Each wall is flat, endless, passes through zero and stands at right angles to its row. A trip goes straight from one point to another. List the walls that it crosses, first one first.

Walls:
(1): [-3.8 -1.1]
(2): [3.9 4.4]
Trips:
[ 7.6 -1.6] to [ 0.2 -2.6] -> 2, 1
[ 1.8 -4.5] to [-7.0  1.8] -> 1
[ 7.6 -5.1] to [ 3.4 -5.6] -> 2
[0.2 4.3] to [-4.8  3.0] -> 1, 2
[-5.0  3.3] to [2.1 0.3] -> 2, 1
[-1.4  2.1] to [-4.9  5.1] -> none
[ 5.1 -6.3] to [ 1.1 -5.8] -> 1
[-0.7 -2.4] to [-5.0 -5.7] -> none
[ 9.7 -0.8] to [-1.7 -3.6] -> 2, 1

Walls:
(1): [-3.8  9.3  2.7 -8.3 -3.3 -3.0 -5.3  5.9  1.9  1.2 -0.1 -7.5]
(2): [-1.0  6.4  1.0  1.4 -1.9  2.4  4.7  1.9  3.4  1.2  2.6 -3.9]
(3): [-7.2 -1.2  7.6  2.4 -3.0  2.4  3.8 -3.5 -1.8 -1.0  6.9 -2.2]
(4): [-0.7  1.5  1.1  4.8 -6.5 -0.7 -0.4 -1.2  4.6  4.5 -2.2  1.7]
(5): [-11.4  -1.8   0.1   0.6  -1.7  -3.9   0.4   1.0   6.2  -2.2  -0.6  -0.4]
Trips:
[ 2.9  3.6 -8.9 -3.6 -8.5 -5.8 -6.5  8.4 -0.3 -1.2 -0.5 -4.2] to [ 1.0 -5.7 -7.2  4.3  0.7  1.5 -7.6 -6.9  2.9  0.4 -4.0 -3.6] -> 2, 1
[-0.4  5.3  4.8  2.1 -2.3  2.5  1.3  5.5 -3.9  4.7  6.2 -2.7] to [ 2.8  0.7 -4.8 -2.6  3.1 -4.0 -5.5 -2.9 -2.2 -0.6  6.2 -4.3] -> 4, 3, 2
[-3.4  3.8  0.2 -1.2 -0.6  4.9  1.4  0.2 -4.9 -0.5  7.4  5.3] to [ 2.7 -3.7 -1.7  3.1  0.5  0.9 -7.7 -3.5  4.0 -1.9 -1.7  0.6] -> 2, 4, 3
[  2.3  -3.0  -4.9  -3.6   5.9 -11.3  -1.7   1.0  -4.3   6.4  -6.6  -1.3] to [ 1.0 -4.6  7.5 -4.0  1.1  1.6 -1.2 -4.5 -0.1  0.1  2.6 -0.8] -> 1, 3
[ 3.4 -0.2 -4.5 -0.9  1.2  0.0  1.3  0.7  4.0 -4.5  7.9 -1.5] to [-1.1  5.3 -2.0  5.8 -5.4 -9.4 -7.4 -6.2 -0.5 -4.5 -6.7 -8.1] -> 1, 5, 4, 2
